Each row is a point. Each copy is the shape, with its points in the same order, turned, moved and blurred by noise. Some copies are also mirrored. Which?

Shape, 7 rows:
[[-35  32]
 [ 32  -6]
 [-52  18]
 [ 18   7]
 [ 23  -2]
 [-13  19]
 [ -2 -45]]
Copy 1:
[[ 38  21]
 [-24 -22]
 [ 33  37]
 [ -5 -24]
 [-21 -19]
 [ 17   4]
 [-48  19]]
Copy 1 is: only turned
Copy 2:
[[-15  59]
 [ 18 -12]
 [-34  57]
 [ 14  10]
 [ 21  -3]
 [ -1  34]
 [-32 -22]]
Copy 2 is: only turned
Copy 3 (7 x 2):
[[-53  23]
 [  4 -27]
 [-46  42]
 [-15 -22]
 [ -1 -25]
 [-33   2]
 [ 32   5]]
Copy 3 is: mirrored
Copy 4, 7 rows:
[[-60  17]
 [  0 -33]
 [-51  38]
 [-18 -25]
 [ -8 -27]
 [-39   0]
 [ 25  11]]
Copy 4 is: mirrored

Shape, 9 rows:
[[  7 -26   4]
 [ 42 -28 -30]
 [ -1 -13   9]
 [ -3  11  -3]
 [-52  20 -20]
 [ 29  -2   6]
 [  4  11 -30]
 [ 11  17   8]
 [  3   2  31]]
Copy 1 (9 x 3):
[[-17  -5 -26]
 [-12 -60 -16]
 [-17   4 -14]
 [  6   6   4]
 [ 47  32 -10]
 [-23 -14   6]
 [ 18 -17   6]
 [ -8   1  15]
 [-26  19   5]]
Copy 1 is: only turned
Copy 2, 9 rows:
[[-13 -15  25]
 [-54   4  -4]
 [  0  -7  21]
 [  8   2  -7]
 [ 42 -16 -36]
 [-19  15  20]
 [ -5  11 -27]
 [ 11  23  10]
 [ 17  10  28]]
Copy 2 is: mirrored

Shape, 8 rows:
[[ 10  25  -6 -21]
 [ -4  -4  28  -9]
 [ -3  27 -20   3]
 [-23  -3  45  16]
 [ -9   2 -21  12]
 [  3  -3 -15  -9]
 [ 17  -7 -10  16]
 [-19  40 -21  19]]
Copy 1 (8 x 4):
[[ 32  -7 -16 -16]
 [-15  12  -7 -21]
 [ 25  -9 -17  16]
 [-38  24 -20  -1]
 [  8 -10   2  22]
 [ 14 -13   7  -2]
 [ 13  11  19  12]
 [ 21 -10 -34  36]]
Copy 1 is: only turned
Copy 2, 8 rows:
[[ -6  17 -24 -22]
 [  1 -20 -15  12]
 [ -3  35  -5 -11]
 [ 16 -22  -9  40]
 [ -6  14  16  -1]
 [-15   2   5 -17]
 [ 11   1  16 -17]
 [  3  52   2   7]]
Copy 2 is: mirrored
Copy 3, 8 rows:
[[-26   6   4 -21]
 [-26  22   7  26]
 [ -2  -9  14 -17]
 [-12  29  31  46]
 [  5 -18   8   5]
 [-15 -10  -8   1]
 [ 10   2 -13   7]
 [ 10 -14  38 -17]]
Copy 3 is: mirrored
Copy 4:
[[ 14  23  -1   0]
 [-23   2  -5 -27]
 [  3  11   4  24]
 [-60  -1   0 -21]
 [ -7 -13  -2  20]
 [  7  -7  -8   2]
 [  5 -22  17   1]
 [-16  17   5  43]]
Copy 4 is: only turned

Shape (14 x 8):
[[  8 -20  24  33  18 -30 -36  46]
 [ -8 -38  28  12 -20 -26   3 -18]
 [ 11  23  -7 -14 -31   5  26  -3]
 [  2 -34  14  22  32  31 -37  -7]
 [ 28  -5 -35 -16 -29  23  -8   7]
 [ 15  12  -5 -22 -20 -22 -15  -4]
 [ 20   9  -8  22  27 -12  32  37]
 [  0 -14  11  -9  -1 -35  24  43]
 [  4  23  27 -28  31 -14  18  29]
 [-39   8  -5 -27  29 -24  19   8]
 [ 16  22 -33  12  29  37  11  17]
 [-14 -44  35 -32  28 -16  30   5]
 [  6 -24  38  24 -27  19 -25 -13]
 [  0  31  -6  -9  -3  33 -29  25]]
Copy 1, 14 rows:
[[  8   8   0 -40  17 -45  26  43]
 [ 24 -37  29 -31 -29   0  13  17]
 [ -4  10  29  23 -25  21  -8 -16]
 [ 24  -9 -27  -9  22  22  46  44]
 [ 13   9  18  18  27  30 -19  -8]
 [-23 -14  30  -2   8   7   8  -8]
 [ -6  35 -27 -24 -21 -16  -2  -7]
 [ 10  -5   4 -21 -20 -41  -7 -19]
 [-15   0 -18   6 -21 -32  39 -30]
 [-24 -38 -27  12 -28 -22   2 -11]
 [-11  35 -39  14   1  28   3   4]
 [ 28 -50 -20 -18 -33 -25  26 -27]
 [ 37  -7  34  -6  -4  18  41  39]
 [ -9  20  -2  45  23   1  17   7]]
Copy 1 is: mirrored
Copy 2, 14 rows:
[[ 44  28 -22  24  21  -8  46  43]
 [ 16  -2 -29 -33  -5 -28  46   1]
 [-22  10  10 -29 -20  -2 -15  14]
 [ 28   9 -10   8  57  -2  23 -21]
 [-29  10  -6 -24  34 -16 -25  27]
 [-20   2  -6   5 -15 -28   2  20]
 [ 11   9  27   1  -5  39  22  44]
 [ 12   4 -20  -7 -23  20  26  53]
 [  4  13 -10  27 -33  34  11   8]
 [ 26 -42  -8  16 -29  16   0   8]
 [  7   4  39   5  34  36 -22  13]
 [ 11 -19 -56  -5 -14  36  40  -3]
 [ 18  36 -24 -26  23 -30  26 -16]
 [ 13  31   0  17  15  -5 -39   9]]
Copy 2 is: mirrored
Copy 3, 14 rows:
[[ -6   6   1  15 -17  42 -59 -13]
 [-20  -8 -15  -9 -12  34  16 -33]
 [ 22 -17  -6 -17   5 -33  24 -13]
 [-10  48  -4 -13  30  45 -13  11]
 [ 53  15  19 -34  14 -13   7 -25]
 [ 10   4  21   0 -20 -17  14 -17]
 [ 12 -28  10  27  39   0 -28 -12]
 [-11 -21   1  16   3 -10 -26 -51]
 [-17   1  -8  32  17 -37 -16 -10]
 [-47  -9  31   7  20 -30   0 -17]
 [ 26   0  20  -5  57 -16 -16  23]
 [-47  18 -14  17  26  -1   2 -60]
 [  3  21 -37 -29 -10  32   4   0]
 [ 13  26   5 -25   8 -30 -29  26]]
Copy 3 is: mirrored
